Each row of a before or after table is a point. The points were changed in one or more steps. Then noise was added and the rows were shuffled. The steps act on how far a point lies along the listed directions, d1 being the first. What was done? A step turns or swaps two directions, mirrors them in a line or flattens them onto one, adds a multiple of one to another, or multiplies one. Angles are multiples of 10 degrees, from the lower direction toward the higher: turns from -170 to 170, lines from 10 to 170 but not 90. Use the fewest steps. Two steps may share a direction if one is a turn and the other turns, adds or multiplies; they go together, in the order done. Otherwise the lowest direction goes first.
In the rows, zero is written as 128.

Directions:
(1): [ 74 132]
(2): [132 182]
Before, 12 rows:
[[162 200]
 [154 158]
 [128 120]
 [141 126]
 [ 78  75]
 [ 64  79]
 [132  73]
 [170  76]
 [152 121]
 [107  56]
 [105  99]
 [127 104]]
After:
[[197 157]
 [203 124]
 [142 193]
 [ 88 128]
 [ 51 106]
 [166 130]
 [147 143]
 [118 150]
 [206 110]
 [121 141]
 [133 132]
 [167 165]]
Steps: turn d1 and d2 by -130 degrees

Directions:
(1): [110 179 120  99 129  57]
(2): [156  90 153 135  63  86]
Before:
[[127 180 122 105 124  52]
 [109 147 111 118 145  77]
 [111 159 103 124 183 172]
 [118 138 139  93  89  64]
 [ 95 136 115 104  90  80]
 [126 150 132 106 104  69]
 [132 124 165 121  88  58]
 [131 104 161 128  48  45]
 [137 134 160 126  67  77]
 [143 125 136 102  76  20]
 [142  86 143 134  49  71]
 [143 125 134 102  63  32]
 [104 175 107 120 204 177]
 [123  97 139 120  85 108]]
After:
[[146  89 158 159  93 179]
 [159  49 133 155 110 205]
 [105  90 114 137 117 184]
 [144  44 162 169  84 182]
 [104 188 103 105 167 110]
 [161  43 135 159 125 206]
 [143 110 121 152 166 208]
 [128  84 138 129  95 138]
 [143  71 164 157 118 177]
 [ 97 203 107 101 186 114]
 [117 110 110 145 168 163]
 [150  49 144 159  71 153]
 [136  97 130 142 137 187]
 [129  79 139 133 126 198]]
Steps: mirror d1 and d2 in the line at 110 degrees

Directions:
(1): [172 104 162 134 103  71 139 158  64 131  68]
(2): [125  83  98  69  57 147 140 126  85 128 178]
(3): [119 195 135  98 153 174 113 151  60  77 120]
(4): [111  71 159 159 167 160 100  60  75 139 132]
(5): [151 155  97 176 142 106  97 162  87 184 193]
Before (13 x 11):
[[135 128 114 157 105  99 137 117 202 158 146]
 [155  94 156 130 129 116 141 104  22 113  92]
 [166 169 113 131 156 125 126 138 107 111  92]
 [117 155  80 128 111 145 103 177 127 145 181]
 [160  95 174 133 127  47 160 133 195 141  11]
 [146 137 136 139 109 129 133 158  36 132 160]
 [110 133 216 179 198 106 127  87 114 110  75]
 [149 135 137 185 147 106 122 100 211 196 169]
 [135 127 148 152 178 152  93  90 139 101 122]
 [129 143 119 145 146  96 147 134 206 135 130]
 [135 148  95 205 170  70  95 135 226 191 156]
 [136  90 120 165 149 122 124  77 129 176 164]
 [109 120 168  95 121 155 134  94  92  96  97]]
After (13 x 11):
[[124  87 156  93  84 126 149 102 106 116  99]
 [167 153 140 103 115 118 116 154  96  80 102]
 [118 156 199 105 144 128 136 131  28  74  92]
 [143 134  93 104 138 167 121 102  82 114 145]
 [127 190 135 170 158 121 121 128 178 125 121]
 [136  81 127 160 103 124 135 115  81 168 185]
 [119 135  79 142 108 126 109 170 156 163 180]
 [149  54 148 140 121 114 144  76  48 135 113]
 [165 232 156 163 175 109 120 160 151 142 123]
 [170 156 139 166 149  72 139 144 118 148  99]
 [ 90 146 183 131 228 187 101  61 132  91  63]
 [133 247 110 172 205 118  78 181 137 124 127]
 [113 190 125 134 177 140 130 140 162 102 127]]
Steps: swap d1 and d4; turn d2 and d3 by -80 degrees
